Every row gives one point. The last column is the point's height on a tilted bowl or saddle (a function of degree 2), plus a little noise. Count its main directions that bend up, bend down and stay straight.

Points (11 x 3):
[[ 3.5  3.7 -0.4]
 [-3.6  5.0  3.5]
 [-5.3  0.3  1.4]
 [ 2.1 -1.8 -3.6]
 [ 0.3 -4.5 -2.6]
 [-4.1 -1.1 -0.5]
 [-0.7  3.7 -0.5]
 [ 5.7  7.5  6.8]
 [-8.9  3.9 10.6]
 [ 7.8  2.8  2.6]
 [-1.9  1.2 -1.9]]
Directions: 2 up, 0 down, 0 straight

Points (18 x 4):
[[  7.2   1.7  -3.3   1.8]
 [ -4.0  -5.6   3.2   6.7]
 [  6.0   2.8   2.3  -0.8]
 [  1.3   0.1   2.5   0.8]
 [ -3.8   2.7  -0.5   2.8]
 [  0.9  -2.5   2.3   1.5]
 [  1.6   6.2  -0.4   1.3]
 [ -3.9  -5.6  -2.9   4.5]
 [ -2.2   3.5  -3.5   2.7]
 [ -0.5   1.2   1.2   1.5]
 [ -7.3   4.6   1.8   4.3]
 [ -1.9  -6.4   3.9   5.6]
 [ -1.5  -0.3  -1.1   2.2]
 [ -3.6  -3.2  -6.7   3.8]
 [  2.2  -2.6  -4.1   1.6]
 [ -4.8  -5.2  -6.2   4.4]
 [  1.9 -10.7  -7.0   2.4]
 [-12.4  -0.8   3.2  12.1]]
Directions: 1 up, 0 down, 2 straight

Points:
[[  0.4  -3.9  -0.5   1.0  -1.4]
 [  1.9   1.6  -9.6   4.1  -4.0]
 [ -4.1  -4.9  12.3  -1.4  -3.8]
 [  5.2  10.2  -1.3   8.1  -2.9]
 [ -0.7  -0.7  -9.5  -3.7  -7.8]
 [ -9.4   1.4   1.3   1.0  -5.3]
 [ -4.3  -1.8   2.5   5.1  -4.7]
 [ -3.4   5.0  -4.9  -2.3  -2.2]
 [  8.6  -2.3   0.7  -1.6   2.6]
 [ -5.7   2.5  -0.6  -2.2  -3.7]
 [  5.3  -5.1   5.7   3.0   2.9]
 [  3.8   1.0   4.3   3.1  -0.5]
 [ -4.0  -1.1   0.5  -5.1  -4.7]
 [  0.1  -3.9  -8.0   1.2  -6.6]
 [ -2.9   5.8  -1.1  -0.2  -1.3]
 [  3.2   0.1  -0.9   5.2  -1.6]
 [  9.5   1.6   2.0  -0.7   1.1]
 [ -4.2  -1.5  -0.5   1.1  -3.4]
 [ -5.9  -8.2  -2.4   7.2 -12.0]
 [ -0.7   0.0  -4.9  -3.6  -4.1]
 [ -3.1  -3.0   6.9   4.3  -4.6]
 [  1.1   0.5  -1.7  -0.8  -1.1]
 [  4.7   3.1  -4.7  -2.7  -2.5]
 [  2.9  -1.8  -0.8   3.7  -1.1]
 [ -1.6  -3.2  -3.5  -3.1  -4.5]
 [  7.7   0.7   5.3   0.4   1.9]]
Directions: 1 up, 3 down, 0 straight

Points, 45 rows:
[[ -3.2   1.0   5.2   4.7  -2.9   4.3   3.0]
 [ -1.8  -2.9   1.8   4.2   6.0  -1.6  -2.1]
 [  3.9   0.2   1.3   2.7  -1.6   0.8   2.4]
 [ -2.3   3.2  -2.5   1.5  -5.1   5.0   1.1]
 [  2.6  -1.1  -3.0  -0.6  -3.3  -5.3  -2.0]
 [ -2.4   1.1  -1.9  -0.9  -1.8   5.1   0.3]
 [  5.0  -6.6  -2.6  -7.0   3.3   4.7  -5.6]
 [ -4.1   5.1   2.0   4.4   1.7   4.9   3.7]
 [ -4.8   0.6  -9.5  -6.6  -0.3   0.7  -9.9]
 [ -3.7  -0.3  -0.1  -0.2  -5.4  -0.5  -0.1]
 [ -2.9  -2.9   4.5  -3.9  -4.1   0.1  -0.7]
 [ -5.1  -1.3  -4.0   4.0   0.7  -2.9  -1.7]
 [ -6.1   4.8   0.3  -3.0  -5.1  -1.3  -0.4]
 [ -0.2   0.8  -4.4  -3.2   7.9  -0.9  -5.0]
 [  3.2  -2.7   4.4  -2.0  -0.4   6.2   2.0]
 [ -5.3  -0.7  -2.0  -0.5   3.6  -4.0  -2.2]
 [ -0.2  -2.0 -11.5   1.6  -2.1  -4.0  -7.8]
 [ -5.8 -10.4   4.9   0.7   2.2  -4.8  -6.0]
 [  3.2  -2.5   1.8   1.3   5.1  -0.2  -0.1]
 [  1.1  -3.6   1.8  -1.7  -1.0  -4.1  -1.0]
 [ -0.4  -4.1   5.4  -9.1  -2.3   1.5  -3.1]
 [  1.4  -0.2   4.8   1.9   0.6   3.3   2.7]
 [ -1.4   7.9  -5.2   1.3  -3.7   9.1   0.5]
 [  5.6   2.5  -0.9   3.6   4.8  -2.0   2.4]
 [  2.0  -5.0  -1.4  -4.1  -0.4  -0.9  -2.3]
 [ -2.2  -5.4  -0.9  -4.8   5.6  -4.8  -5.6]
 [  2.3  -0.4   1.0  -2.6   1.0  -6.2  -1.0]
 [ -7.0  -6.7  -1.4  -0.1  -2.0 -10.1  -4.6]
 [  2.1  -1.2   4.6   2.7  -0.2   7.2   2.9]
 [ -4.7  -4.5  -7.0   1.8  -6.7  -1.7  -5.6]
 [  1.1   3.5   0.5   1.5  -0.3  -1.0   2.7]
 [ -8.6 -10.5   9.6   6.0   3.0  -0.4 -10.2]
 [ -4.4  -0.5   7.6 -12.3   4.0   1.8  -9.1]
 [ -9.5   6.4  -7.3  -0.1   0.7  -1.0  -2.8]
 [-10.4   4.7   2.3   4.6  -0.7  -2.3   2.0]
 [ -5.2   3.5  -3.9   4.7  -1.5  -2.2   0.5]
 [ -1.6  -6.4  -2.6   3.6   4.4   1.8  -5.1]
 [ -0.2   1.4  -6.3  -4.4   1.7   1.6  -4.8]
 [ -4.0  -5.7  -7.9  -1.0  -2.8   2.4  -7.1]
 [ -1.9   4.2  -3.4  -4.0  -5.5   4.4  -1.7]
 [  5.6  11.9   0.4   4.7  -0.7  -5.5   4.3]
 [  0.7  -3.8   5.4   3.3  -0.4  -1.5  -0.1]
 [  8.1  -5.8   0.5 -10.9   1.2   0.7  -5.1]
 [ -3.3   4.9  -8.1   6.2  -0.7  -1.5  -1.6]
 [ -0.3  -1.7  -2.8  -8.1  -4.4  -7.6  -7.3]]
Directions: 0 up, 3 down, 3 straight
